Rows are points. Examples show where two turns around zero, p and q, send a point. Where does a point land after both, in the order given? Backwards means that the second turn is done in reverse. Each puzzle has new turns, and all numbers are rounded.

Turn p:
[-0.23 -0.09 -0.18] -> [0.00 0.30 0.07]
[-0.05 -0.14  0.05] -> [-0.11  0.03  0.11]
[ 0.79 -0.05  0.05] -> [-0.36 -0.50 -0.50]
[-0.17  0.25 -0.04] -> [0.30 0.07 0.01]
[ 0.04 -0.16  0.20] -> [-0.16 -0.14  0.15]
[-0.37  0.20 -0.08] -> [0.33 0.23 0.14]
Turn q:
[-0.16  0.23 -0.15] -> [ 0.29 -0.09  0.10]
[ 0.07 -0.21 -0.23] -> [-0.18 -0.27  0.01]
[0.32 0.06 0.14] -> [-0.20  0.23  0.19]
[-0.43  0.03 -0.26] -> [ 0.35 -0.33 -0.15]
[-0.09  0.17 -0.05] -> [ 0.19 -0.01  0.07]
[ 0.29 -0.28  0.55] -> [-0.45  0.47 -0.22]
Where do these land?
q, then p: [-0.08  0.22  0.29] -> [ 0.22 -0.16 -0.26]
q, then p backwards: [ 0.23  0.08 -0.26] -> [-0.09 -0.14  0.31]
q, then p: [-0.35 -0.13 -0.03] -> [-0.22  0.17 -0.25]
p, then q backwards: [-0.02  0.24  0.34] -> [-0.14  0.15 -0.36]
q, then p: [ 0.22 -0.41 -0.34] -> [-0.20  0.32  0.43]

Turn p:
[-0.28 -0.16 -0.46  0.28 -0.04 -0.09] -> [-0.07  0.12 -0.42  0.31 -0.12 -0.32]
[ 0.35 -0.37 -0.22 -0.02 -0.37  0.31] -> [-0.56 -0.02 -0.08  0.28  0.29  0.24]
[ 0.44 -0.21  0.24  0.14 -0.03  0.02] -> [-0.30 -0.10 -0.09 -0.33  0.13  0.29]
[ 0.04 -0.19  0.27 -0.10  0.02  0.17] -> [-0.09  0.14  0.16 -0.18  0.24  0.07]
[-0.32  0.61  0.11  0.05  0.10  0.05] -> [ 0.66 -0.20  0.09  0.06  0.00 -0.11]
[-0.19  0.29  0.20 -0.07 -0.14 -0.17] -> [ 0.21 -0.26  0.22 -0.07 -0.04 -0.22]
[-0.03  0.02 -0.15 -0.28  0.46 -0.29] -> [ 0.14  0.32  0.12 -0.06 -0.50  0.05]
Turn q:
[ 0.48  0.16  0.17  0.01  0.26 -0.07] -> [ 0.13  0.37 -0.26  0.03 -0.36 -0.10]
[ 0.09  0.04 -0.17 -0.21 -0.16  0.18] -> [ 0.29 -0.06 -0.09  0.05  0.19  0.09]
[-0.35  0.07  0.36 -0.25 -0.22 -0.25] -> [-0.49  0.08 -0.11  0.19  0.36  0.11]
[-0.33 -0.49  0.20  0.13  0.00 -0.09] -> [-0.44 -0.37  0.02 -0.16  0.04 -0.24]
[-0.18 -0.04  0.05  0.36  0.27  0.46] -> [ 0.10 -0.22  0.38  0.21 -0.22 -0.40]
[ 0.49  0.21 -0.43  0.21 -0.12  0.00] -> [ 0.53  0.29  0.10 -0.34 -0.11  0.14]
[-0.20  0.05 -0.16 -0.26 -0.04 -0.23] -> [-0.13 -0.09 -0.05  0.03  0.11  0.39]
Where do these land?
p, then q backwards: [ 0.23  0.30  0.18  0.10  0.17 -0.25] -> [ 0.14 -0.23 -0.42  0.03  0.15 -0.07]
p, then q: [-0.01  0.27 -0.07 -0.12 -0.21 -0.02] -> [-0.11 -0.03 -0.04 -0.21 -0.03 -0.28]
p, then q: [ 0.03 -0.61 -0.16  0.01 -0.15 -0.27] -> [-0.34 -0.11  0.36  0.12  0.24  0.40]
q, then p: [-0.19  0.31  0.35  0.05  0.11 -0.32] -> [ 0.45 -0.15 -0.06  0.09  0.17 -0.32]
q, then p backwards: [-0.02  0.32 -0.14  0.35  0.09  0.50] -> [-0.42  0.35  0.02 -0.45  0.03  0.01]
p, then q: [-0.09  0.08 -0.16 -0.20  0.15  0.03] -> [ 0.06  0.26  0.09 -0.03  0.07 -0.13]
p, then q backwards: [ 0.05 -0.68 -0.01 -0.19 -0.15  0.33] -> [-0.28  0.27  0.47  0.04 -0.34 -0.37]
